Rows are points. Two turns around zero, p and q, are shown by what they do to some points. Write where each new point lands after one turn and then the other. Backwards means that the second turn is done in reverse. Each puzzle has new turns, and all numbers are rounded.

Turn p:
-12.1,-4.4,-22.7 => 12.2,-21.6,-8.2
-6.9,5.5,22.1 => -0.4,22.8,-6.8
14.0,5.6,-11.8 => 0.7,-9.4,16.7
15.5,0.0,-14.5 => -3.2,-14.2,15.4
-1.1,-8.7,15.7 => -11.7,10.7,-8.4
-9.3,2.0,11.2 => 2.5,11.6,-8.6
Turn q:
0.0,-11.9,5.9 => -8.3,-9.8,-3.4
-0.1,-9.6,-19.1 => 16.1,-10.6,-9.2
24.2,18.8,-4.2 => 12.7,5.1,27.7
-6.7,-12.1,18.4 => -21.6,-5.5,-5.9
-13.0,11.5,-9.0 => 8.7,15.0,-9.0
-4.4,3.3,8.1 => -7.8,5.9,-0.3
Where do these land?
q, then p backwards: -19.6,-6.9,-14.9 => -24.8,-5.7,1.9
q, then p: 24.9,3.7,-6.9 => -21.4,14.9,1.3
q, then p: 1.6,8.7,10.1 => 7.2,10.9,-3.2
p, then q: -6.8,-5.5,11.7 => 11.3,8.6,-3.2

Turn p:
-0.3,21.0,9.1,6.5,11.9,-17.9 => -2.7,8.7,-18.8,2.6,2.9,-24.0
1.8,-2.7,8.2,14.0,10.4,-6.4 => -0.4,4.8,-14.5,13.8,-0.2,0.2
-8.4,6.3,9.1,14.9,-12.5,1.8 => -4.9,12.9,8.6,12.4,-10.4,-7.0
15.7,1.6,0.8,2.7,12.1,-8.0 => 2.6,-11.5,-15.4,5.8,5.4,-5.4
10.9,21.2,4.1,14.8,9.0,4.3 => 14.6,0.4,-5.0,14.9,2.5,-20.9
-4.2,-15.9,-12.8,-9.2,-18.5,2.8 => -7.0,-7.9,14.7,-12.1,-11.6,16.2
-11.2,-14.0,-6.1,-15.2,2.3,13.8 => 4.4,3.7,9.8,-13.5,7.8,20.3
13.1,2.7,13.5,-11.6,5.1,-2.3 => -7.5,-8.7,-2.5,2.9,18.5,-6.3
-17.3,-20.3,-26.0,-16.9,-19.9,12.0 => 0.9,-2.5,23.1,-26.8,-15.0,26.9
Turn q:
-1.6,-15.0,-10.7,-1.0,-13.9,-14.4 => -12.3,2.9,7.3,2.8,-6.1,-22.0
-4.4,-14.0,12.2,-7.5,-4.1,-7.4 => -7.2,-3.2,-11.5,3.4,-15.3,-7.2
7.4,-0.6,19.2,2.4,-3.7,15.5 => 9.2,9.7,-16.3,11.3,-2.5,10.2
-0.9,8.1,5.8,-9.6,-5.0,18.9 => 14.4,10.6,-0.2,-0.5,-9.4,12.8
-5.0,14.1,-9.5,14.6,3.2,-9.0 => -1.5,-12.2,15.3,4.5,14.3,2.3
19.4,14.8,7.8,-13.1,10.8,5.7 => 24.4,-1.9,-13.1,-12.3,6.4,3.6
-18.0,23.2,-23.9,10.4,16.4,-3.6 => -4.4,-16.4,30.1,-11.5,15.8,15.8
3.0,-30.7,-1.0,3.8,-3.7,-5.6 => -22.6,10.5,-11.5,2.2,-3.3,-15.6
Where do these land?
p, then q backwards: -7.1,-3.1,8.2,-5.2,12.5,7.5 => 10.1,3.0,-3.5,9.1,4.6,11.8
q, then p backwards: -7.3,1.1,-10.2,-13.2,-5.0,14.6 => -18.9,-0.7,-9.7,0.8,-8.5,6.6
p, then q: 14.6,9.1,10.5,8.6,-0.2,0.6 => -13.6,-8.3,-1.4,7.4,11.6,-5.9
p, then q: 2.7,1.5,-11.3,-4.5,8.5,-5.4 => 0.5,6.5,0.7,-11.2,-1.6,-9.4
p, then q: 27.6,-21.2,5.1,39.8,-12.1,-15.0 => -31.0,23.5,18.9,34.7,10.2,-4.1
q, then p: -22.4,11.6,-5.7,-6.8,0.5,2.3 => -11.0,2.6,18.2,10.6,9.8,7.3
p, then q: -8.1,1.1,3.4,-18.7,-4.2,-4.6 => 2.0,-9.4,-1.0,-10.9,-14.1,7.4

Turn p:
-17.4,0.8,-7.4,4.7,11.0,-1.7,1.8,10.2,0.3 => -10.3,-3.5,-4.6,3.3,-5.1,-14.3,14.5,-0.8,-4.4
9.7,7.3,-3.4,-16.2,-10.0,7.0,8.8,3.4,-9.3 => 7.9,-9.5,6.2,-13.2,5.2,12.1,6.0,-2.4,12.9
-2.0,0.1,-12.0,18.2,0.5,1.1,14.3,-10.3,-10.8 => 6.2,-10.1,-2.9,24.6,3.7,4.6,9.5,-4.9,-1.8
-7.3,-15.9,3.3,9.4,-1.0,-9.6,9.4,11.0,-2.0 => 9.4,-0.6,-4.7,9.5,-13.6,-16.3,2.5,5.1,5.4
-19.9,-18.5,9.8,3.1,15.3,5.3,-2.9,-7.7,9.4 => 2.8,-0.4,-8.8,-0.1,-7.4,-16.6,-3.8,5.9,-28.3
-12.5,-10.8,-5.8,13.9,-2.3,5.8,-6.9,6.0,-13.9 => -6.2,-12.0,4.6,13.3,-18.9,-1.7,4.2,5.7,-5.1
15.7,19.8,-7.5,-7.6,-24.5,5.4,-1.6,-5.9,13.5 => -8.0,-6.2,-5.3,-9.1,16.9,18.8,-16.7,-10.3,19.1
25.6,7.7,-7.1,10.8,-5.3,13.6,9.0,8.5,2.2 => 2.5,3.8,-15.3,4.0,-1.2,26.3,5.6,-0.6,16.1
-5.6,-16.9,-4.2,-8.7,20.0,-12.8,-19.1,-18.5,13.5 => -1.7,17.2,6.5,-3.3,-3.9,-13.7,-12.1,-19.1,-28.2
13.6,26.4,34.3,-27.6,-3.7,-14.1,-12.8,3.2,-3.0 => -2.6,21.1,24.2,-28.9,24.4,0.8,-9.7,21.3,14.2
Turn q:
18.1,-17.6,9.5,-1.5,10.6,0.7,-3.3,-4.8,-1.3 => -4.3,15.9,5.7,-8.0,-5.6,1.8,-11.1,-12.2,-14.3
2.3,-18.7,5.5,10.6,-7.7,-14.3,-5.0,-16.3,-3.6 => -5.8,12.4,14.8,-11.2,-9.5,17.3,-7.4,9.0,2.7
9.4,15.3,-4.7,2.0,-19.2,2.9,30.8,-11.2,15.0 => -13.5,-3.8,-0.7,20.4,-22.8,-19.7,6.6,21.5,0.2
-1.7,5.4,20.0,1.7,10.7,-6.5,-11.8,9.3,1.3 => 19.9,15.6,-7.4,1.0,8.8,4.1,-3.7,-4.2,0.0
-16.1,3.0,6.6,8.2,12.5,19.0,-12.3,15.4,-10.9 => 7.4,3.6,-15.6,-12.0,18.5,2.3,18.3,-15.2,5.8
-7.5,9.7,-2.2,-6.3,-7.1,13.4,-14.6,15.9,-14.0 => 8.7,-15.7,-15.7,0.7,6.2,11.8,13.5,-12.6,0.3
10.6,-2.1,9.9,-3.3,6.2,-15.7,-2.6,-12.1,-12.7 => 1.5,9.1,-0.1,-5.4,0.6,11.3,-15.1,10.3,-15.8
-23.9,2.8,0.4,-16.8,1.4,14.5,-3.0,12.0,1.1 => 15.1,-14.5,4.3,0.7,14.4,-5.6,21.2,-9.3,-0.8
5.1,11.4,-19.2,-1.0,-16.5,1.3,3.7,-7.8,21.9 => -2.8,-18.2,2.7,8.4,-21.2,-14.6,-5.1,6.8,14.2
-10.6,11.7,-0.1,-1.6,19.5,9.3,-6.5,-0.8,-6.7 => 8.2,-3.5,-12.7,-14.0,16.4,-8.9,3.4,-0.7,-2.9
14.4,-20.9,-25.8,8.1,-10.6,-24.6,24.7,0.5,9.9 => -34.6,-1.0,24.6,19.5,-5.9,0.1,-20.5,6.7,10.8
Where do these land?
q, then p backwards: -11.7,5.6,19.7,21.9,8.5,-14.5,20.7,7.1,-7.0 => 13.2,22.5,21.2,16.9,16.3,-10.9,4.3,3.7,3.8
q, then p: 2.5,1.2,10.2,-21.4,-11.5,-2.4,-8.6,4.0,5.5 => 12.9,2.6,2.9,10.2,-5.3,19.3,-8.1,7.6,4.3
p, then q: 11.8,5.9,-13.1,26.1,-5.2,2.2,-6.9,-12.1,-8.9 => -7.9,11.5,-12.2,-17.9,-5.8,-4.0,17.1,-1.5,18.0
p, then q backwards: -7.3,-10.6,-4.2,3.7,-5.6,-6.0,-19.4,16.1,1.4 => 16.8,-5.9,-8.9,8.0,-8.1,4.2,6.4,-11.7,13.4
q, then p: -13.2,-5.2,-6.5,-2.9,-12.9,22.1,-7.7,-21.2,9.0 => 26.5,-8.2,-1.2,-16.5,1.4,-10.7,-12.3,-1.3,13.6
p, then q: 13.8,-13.9,-5.7,-6.8,-13.5,-1.2,18.6,-4.9,8.2 => -5.2,-4.5,1.6,-8.2,-22.2,-6.6,-18.8,-8.3,-3.3
q, then p: -3.7,14.2,-11.8,-8.2,7.3,4.2,-6.5,-4.1,-20.3 => 7.8,-2.2,6.3,-5.8,-19.5,-0.6,12.5,-14.2,-9.4
q, then p: 9.6,5.0,-2.0,-1.2,0.7,0.7,-7.8,38.4,3.9 => -4.3,5.0,-9.7,26.3,6.8,12.2,-7.9,-14.2,-19.7
p, then q backwards: -10.0,-3.2,16.1,-0.2,16.2,-1.4,3.5,-8.9,-20.3 => -13.1,0.6,14.7,-19.3,-0.6,-3.5,16.0,-10.2,1.1
q, then p: 15.3,-10.9,2.3,-16.7,-7.5,12.8,-6.5,-3.4,8.5 => 12.9,-10.6,15.9,7.4,4.5,6.5,-17.4,4.8,2.4
q, then p: -7.2,12.0,-5.0,5.7,23.5,-16.6,20.7,-10.9,20.0 => -18.2,30.5,6.2,-1.1,-4.0,-22.5,4.6,3.3,13.1
